Rows are points. To make a cloud, some directions were put in groups of two or more. Within a group, all points are equally far from the middle, so they leave a hole (a ring in 2 directions, a hollow ball in 3). The other directions are filled evenly. Then the cloud was stretched, turned, moved and blurred a little. How many holes are there, and how many directions does each take, smallest first?

Cloud (21 x 3)
-3.7,-0.8,4.7
-2.2,2.3,-5.7
-0.4,-7.0,0.6
2.3,4.2,-2.0
-2.2,-2.6,-5.4
-1.2,3.9,-4.7
3.8,2.4,6.2
2.3,4.7,1.9
2.6,2.9,1.1
-3.0,0.1,-7.4
-4.3,-2.7,-3.0
6.2,0.1,0.7
-0.7,-6.4,-2.6
2.3,0.2,2.3
-3.0,3.4,-1.9
-5.4,2.1,-0.1
-0.6,6.2,-1.4
0.4,2.1,-7.1
4.4,1.4,-1.5
-5.6,0.7,-0.7
0.0,6.7,-3.2
Holes: 0

Cloud (20 x 3)
-2.0,0.3,-7.1
-6.8,4.2,0.3
4.4,-0.8,1.9
-1.0,-3.0,-0.2
7.2,0.4,-2.7
3.1,6.0,0.3
4.5,-4.3,-0.5
3.8,4.2,-5.0
-1.4,-1.8,2.1
-1.9,-2.4,-5.6
2.5,-1.1,3.1
3.7,3.1,3.3
-4.6,0.4,-1.2
-3.3,-1.0,1.2
1.5,-3.5,0.7
-2.3,7.4,-2.5
-4.2,0.1,2.5
6.0,2.7,-3.9
-0.6,6.0,-4.2
4.3,4.3,-3.7
Holes: 1 (2)

Cloud (30 x 4)
-5.5,-1.5,5.5,2.5
-1.4,0.9,6.9,-3.3
-6.4,2.1,-0.6,2.0
-5.9,-1.1,-1.1,-4.7
-6.8,-4.7,-1.4,-2.8
5.5,1.9,-0.1,4.3
3.4,-1.0,3.3,-5.6
0.1,5.5,2.4,0.8
-5.3,-2.7,4.9,-4.2
2.7,-1.7,-5.0,2.9
-2.3,2.1,-2.1,-4.4
-4.2,3.9,-1.3,-0.7
1.1,2.8,-2.8,-3.5
3.5,-0.3,-0.2,5.9
3.5,3.6,-3.0,-0.5
2.0,3.3,-3.0,-2.3
-6.8,0.0,-2.7,-1.8
5.0,-1.1,4.3,-3.7
-5.3,3.6,0.2,1.2
2.0,0.8,6.2,-3.9
0.0,3.8,6.1,-0.4
-1.3,-1.4,-1.6,6.1
-2.6,2.4,6.8,-0.6
-6.2,2.3,0.6,2.6
-4.7,3.1,4.5,1.7
-2.1,-4.7,-5.1,1.4
-0.1,-1.6,-3.2,5.5
4.6,-1.8,-2.1,-4.2
-3.2,-6.8,-2.9,-0.9
4.4,4.3,3.3,1.6
Holes: 2 (2, 2)

Cloud (29 x 4)
-2.1,1.2,-5.7,1.9
-4.0,-3.4,1.9,-0.3
5.5,3.6,0.0,1.8
4.7,-0.4,0.0,-0.1
-4.1,2.1,0.5,2.9
5.2,-2.4,-3.4,3.0
1.0,-1.4,-4.5,2.7
3.3,0.8,2.5,-1.7
4.9,-0.6,-2.3,1.0
3.4,1.9,5.4,6.3
0.6,7.2,1.6,1.8
6.1,5.7,-0.1,7.7
-3.3,2.7,6.2,1.4
2.4,0.8,4.2,7.9
6.6,3.4,-2.6,2.6
2.4,6.0,1.0,5.9
5.9,-0.6,7.3,2.8
4.7,6.5,-1.5,2.3
1.2,-1.6,-3.7,0.9
-3.4,-2.4,-0.5,-1.4
3.8,0.1,5.5,-1.0
5.5,3.8,2.8,5.8
0.7,-5.2,0.3,3.1
-3.6,-0.3,0.3,2.6
2.7,1.0,-2.4,-1.4
-4.1,4.1,-2.2,3.3
-0.3,7.6,0.8,3.3
-3.9,-1.0,-1.9,-1.2
-0.6,1.0,-5.3,5.2
Holes: 1 (2)

Cloud (48 x 6)
3.4,0.3,2.0,5.3,0.5,4.0
-5.0,1.9,-4.3,-0.3,3.5,-0.7
-2.2,0.2,-1.5,1.9,-6.7,6.6
1.1,0.2,3.1,2.2,-5.6,-4.6
3.8,3.7,-4.4,5.3,-2.8,-1.8
6.8,2.8,-2.0,-2.3,0.0,2.8
4.9,3.3,0.3,2.8,1.3,-4.7
3.5,0.7,2.7,-1.1,1.8,5.2
-2.3,4.0,-4.6,5.5,0.2,-5.4
4.2,-4.9,-0.1,-1.3,-7.2,3.6
4.7,-5.5,-0.8,-0.1,-7.0,3.5
-1.6,-4.9,1.4,4.0,0.1,-1.4
0.4,3.5,4.7,0.4,3.7,-4.8
-0.2,0.5,-5.1,2.0,1.2,-5.8
-7.9,3.9,-0.4,-1.3,-0.5,-2.4
-7.0,0.0,1.6,-1.3,-2.6,-0.1
2.5,4.4,5.2,-1.0,-2.9,2.1
5.4,3.1,-1.2,-4.0,-4.7,3.1
-0.9,5.9,-2.7,-1.1,-1.6,5.0
5.8,-4.2,-4.1,1.0,-1.3,1.9
-4.7,-2.1,-0.7,5.0,1.8,-1.5
-0.9,4.4,-3.7,3.9,-6.6,-3.4
-3.8,5.2,-2.3,6.6,2.0,-3.8
4.0,1.7,4.0,0.7,-7.0,1.4
1.7,-2.0,-4.1,-3.7,-6.9,1.9
-3.5,-2.6,-6.2,2.3,-5.4,1.4
-0.4,-0.2,-4.0,5.8,-4.3,5.4
3.1,4.6,4.6,1.8,2.5,-0.6
-3.1,7.2,-2.6,-2.1,-0.6,-5.4
3.8,-1.9,-4.3,-1.7,1.7,0.1
5.2,0.1,-1.6,-3.6,-6.9,3.9
-5.2,0.3,-2.1,2.0,4.3,-0.7
-0.4,2.8,-0.9,-4.5,-0.7,-5.2
-5.3,0.9,-3.7,3.3,3.3,-2.2
-7.7,0.3,-1.1,1.3,-4.4,-1.4
-1.3,4.7,-4.5,6.2,-0.6,-4.2
-3.0,-0.2,-3.9,2.0,2.9,3.0
0.8,-3.8,-0.3,0.8,-4.9,-4.4
0.0,-1.9,-4.1,2.3,-3.8,-5.4
-2.5,0.3,-2.5,1.2,-6.7,6.3
3.0,-1.6,-6.1,-0.5,1.2,0.4
-2.5,-2.6,-5.6,4.5,-2.4,3.6
-3.8,0.0,-1.9,0.8,3.7,2.5
-2.6,2.2,-4.7,-3.7,-1.8,3.4
3.7,-1.9,1.3,4.8,-0.3,5.1
4.4,3.3,4.1,-1.5,0.0,3.6
0.6,4.0,-4.6,6.3,-5.0,-0.8
-7.0,-0.9,0.0,3.7,-4.1,-2.0
Holes: 3 (2, 2, 2)

Cloud (51 x 6)
-3.3,2.3,2.9,-1.7,5.5,5.6
-5.6,2.1,0.9,-5.9,2.3,2.9
1.2,2.3,-4.6,2.4,3.3,4.9
3.1,2.0,-4.7,-1.1,3.6,-4.7
2.6,2.7,3.3,1.4,2.9,-4.1
0.4,0.3,3.5,-1.8,7.2,4.8
4.5,-5.3,0.9,5.5,0.2,1.9
-1.2,4.9,-0.7,2.2,4.7,4.3
-5.1,2.2,2.1,-0.6,4.5,3.3
-1.7,-2.6,-5.7,-1.8,5.5,1.9
1.1,6.0,3.5,-1.4,3.5,0.3
2.9,0.7,-1.6,2.6,1.1,-7.0
-4.5,3.8,-2.6,-2.2,-2.4,-5.4
-6.4,0.9,1.8,-1.8,-3.5,-2.0
-4.3,1.2,-1.9,-7.4,-1.7,3.9
2.6,-5.8,3.1,4.4,0.8,1.8
0.4,-5.1,-5.9,-6.2,0.5,1.1
-1.4,-4.5,-1.3,-0.4,4.5,-3.4
-1.4,4.4,1.5,-8.8,-1.0,0.3
-3.0,-4.7,-2.3,3.0,-3.2,1.6
-4.0,2.0,4.6,3.1,3.1,2.4
-2.1,-0.5,1.8,-7.6,3.1,-2.6
1.0,-7.7,1.2,1.1,-0.7,0.9
0.1,-6.2,3.0,-4.0,-3.6,1.8
2.3,-4.8,-4.6,3.8,0.5,5.6
0.6,3.7,5.8,3.3,2.8,-0.7
5.5,-4.8,-1.7,4.8,-0.1,2.9
-2.5,5.6,-4.0,-4.4,-0.8,-2.1
2.0,-1.9,0.1,-0.9,-3.9,-7.1
-1.4,-3.8,-6.6,-5.0,-2.2,2.3
-1.1,5.5,-4.6,-0.8,0.7,-3.5
6.1,-3.5,-1.2,1.8,2.0,4.4
0.2,5.5,-1.6,-3.2,-2.5,3.0
-5.0,0.7,4.9,-4.1,-1.4,-2.3
-5.9,0.7,1.3,1.6,1.6,0.9
-2.1,-2.1,0.1,0.9,-2.2,8.3
0.9,-2.5,-3.5,1.5,8.3,0.7
2.0,0.6,-3.2,4.8,-5.6,0.8
6.2,-2.1,-3.4,1.3,2.4,3.0
-2.9,7.1,0.9,-3.9,-0.8,-2.6
4.2,-3.0,-3.5,6.7,-2.2,1.0
5.3,-1.8,1.3,0.4,-4.4,-1.0
2.3,-7.4,1.4,-0.1,-0.2,4.2
1.6,2.4,-4.7,1.2,2.1,-6.4
-1.4,-4.5,1.3,-1.2,3.3,-3.3
-3.3,-0.3,-2.3,-2.6,1.8,7.1
-3.5,1.0,0.3,-8.4,-2.8,4.3
2.7,-5.2,-4.4,-0.1,4.6,5.0
2.2,2.7,-5.8,1.9,3.5,1.8
0.8,-4.7,-1.7,-5.8,4.7,2.7
2.8,1.9,-4.5,-1.8,3.1,-5.4
Holes: 3 (2, 2, 2)

Cloud (81 x 8)
0.2,3.8,2.5,9.3,-6.8,1.1,0.2,-0.3
-1.3,3.1,0.8,3.3,-2.5,2.0,-2.7,1.8
-3.4,-1.0,-2.3,2.5,-7.1,-4.2,1.0,-3.5
-0.8,0.1,-0.9,-6.1,-4.1,3.0,-2.6,-2.0
-4.1,-0.9,2.8,2.1,-4.1,-3.3,-0.5,0.8
0.5,6.6,-2.4,0.6,-6.2,0.4,-2.5,3.9
-3.5,6.4,-3.2,4.4,-2.9,-1.0,-1.3,1.4
2.8,-4.8,3.4,-3.4,-0.4,-3.2,1.5,-0.1
-0.8,-2.0,-1.7,0.5,0.6,-3.0,3.5,4.7
3.2,-1.4,2.5,9.5,-8.3,2.4,-0.6,0.0
-0.8,-4.4,-2.8,5.8,-3.6,-0.5,-3.6,-1.6
1.4,0.7,8.2,-1.8,-2.6,-5.1,-2.5,-0.1
0.9,6.6,6.2,2.9,1.7,-5.7,-2.6,-0.1
4.9,-1.3,-1.1,-4.6,-0.5,-1.2,-1.8,3.3
-1.9,-3.0,-6.6,4.0,-5.7,-1.9,-7.2,-3.7
-1.1,-8.6,-4.0,2.1,-3.9,-2.7,-3.6,4.3
6.1,-0.2,1.1,0.4,-3.2,2.7,5.6,-4.3
1.2,3.2,-1.4,2.2,2.6,0.8,0.9,-1.9
0.2,-1.8,1.6,5.8,-0.5,1.0,1.0,-3.8
5.9,-1.4,-3.3,-1.3,-4.0,-1.4,4.7,1.8
-2.6,-2.0,2.2,3.1,0.0,1.0,-9.2,-0.9
2.6,3.1,0.8,1.1,-3.0,-7.1,2.2,7.0
2.4,1.9,-7.7,5.5,-5.0,-1.1,-1.3,0.9
-2.8,-4.9,-3.9,6.6,-2.1,-2.0,-8.5,-1.4
1.2,-1.5,-6.2,1.8,-0.3,2.4,-1.1,5.3
3.9,3.5,-1.7,1.0,4.4,1.0,-1.5,2.3
-2.2,0.6,-3.5,-2.1,-2.5,0.0,0.4,2.4
2.8,-0.8,-2.7,4.0,-4.6,-6.9,5.3,7.3
1.6,-0.3,-1.5,-2.2,-5.1,3.4,-2.1,-3.5
-1.1,0.2,-1.5,1.2,3.1,-2.8,-2.1,5.8
5.3,2.3,-0.4,6.7,-1.5,5.1,4.5,3.0
4.0,-0.4,-9.8,-1.5,-4.2,2.2,3.5,0.1
2.7,1.2,1.9,1.3,3.3,-2.0,-2.6,7.4
1.8,1.7,3.7,1.6,-3.9,-7.3,-2.2,-0.8
1.0,0.1,4.8,1.2,-4.3,-5.3,-7.4,2.3
-1.8,-3.0,-5.4,7.6,-0.6,-3.0,2.6,-0.2
3.7,-3.3,0.5,7.4,-2.6,-1.8,-1.9,3.4
-0.1,-5.1,-1.1,-1.1,-4.6,-5.5,-1.3,1.0
-4.2,-5.3,-1.1,2.7,-2.7,-4.5,-6.0,-1.9
3.9,2.7,-1.4,2.1,-3.4,3.2,-6.6,-1.1
-1.8,-2.2,1.2,-4.2,-2.5,-1.7,-0.1,2.1
2.1,-5.5,2.1,2.0,0.4,-2.4,5.0,0.2
4.8,-0.2,-0.3,6.2,-5.1,-5.0,-0.1,3.1
-0.5,1.9,3.4,4.8,-5.9,-0.9,-3.9,7.5
4.0,1.8,10.2,0.1,-3.6,-0.1,0.6,1.0
2.2,7.9,2.2,3.0,-5.1,-0.5,-2.0,1.4
2.6,-1.0,3.6,2.0,0.5,1.5,-5.6,5.0
-1.8,-0.3,-0.6,0.6,-4.5,3.1,-1.2,4.9
6.6,-1.1,2.0,-4.5,0.1,-2.6,-1.6,5.8
2.2,-4.3,4.3,6.1,-5.0,-3.1,0.7,1.8
-3.2,-0.2,-3.9,8.7,-1.1,-2.8,1.5,3.8
-2.5,-4.3,-6.7,4.4,-2.9,-1.0,-3.3,0.3
-1.4,2.5,1.0,6.0,-5.1,-3.0,-0.4,0.5
2.1,3.6,4.8,3.7,-5.2,0.4,3.4,1.4
-0.1,4.9,7.9,4.8,-1.3,-4.8,-1.3,3.6
-1.2,0.5,7.0,2.3,-4.4,-3.5,-4.3,2.8
1.7,-0.2,-2.4,-1.2,-2.1,4.0,2.6,5.3
3.6,-0.7,-2.3,0.3,-4.2,-1.6,-3.3,3.8
0.2,-0.1,1.6,2.7,-1.5,0.4,-0.1,6.9
2.1,-5.6,-1.1,-4.9,0.7,-2.4,-2.7,-3.2
-0.2,-0.7,-6.7,2.9,-7.5,-1.2,-0.4,-4.8
-5.1,-2.1,-6.5,3.6,-1.5,-1.2,-6.0,-0.5
0.5,-3.5,4.9,7.2,-3.7,-4.6,-0.1,-0.1
7.7,3.3,-3.5,0.2,-0.7,2.6,0.9,1.6
-3.6,-5.4,-1.9,1.8,-5.0,-3.4,-3.4,4.3
-4.7,-3.9,-3.9,6.7,-1.0,1.0,3.3,-3.8
-4.6,-1.1,-2.5,3.7,-5.2,-0.9,-0.8,-0.5
-3.6,2.3,0.9,7.5,0.3,0.0,-1.7,2.1
-0.9,-6.4,-1.3,-1.6,-1.8,0.1,-1.5,0.5
-5.0,-0.4,-3.0,6.2,-0.5,-0.5,-2.2,0.6
2.2,-4.3,-3.9,1.2,-6.4,1.1,-0.1,2.3
-2.0,1.6,4.6,0.4,-4.7,-7.1,-1.3,6.2
2.4,1.9,2.2,11.4,-2.0,-3.0,-0.2,4.6
-2.8,-4.2,-0.4,2.7,-1.3,4.2,-2.9,1.0
-2.4,2.1,-5.7,2.2,-5.1,-1.7,3.7,-7.4
1.1,-3.3,0.7,6.7,2.7,-0.2,1.9,2.3
5.1,-2.5,3.6,0.8,-1.9,-3.1,3.0,1.7
3.6,-1.7,0.1,4.6,2.2,-2.2,-2.2,-2.4
6.2,-4.2,0.7,-1.8,-4.5,1.4,-2.7,-1.0
-1.4,4.5,-2.5,3.2,-0.9,-6.7,-3.0,3.3
5.2,-0.4,-1.1,2.4,-9.7,0.9,-5.5,-1.8
Holes: 0
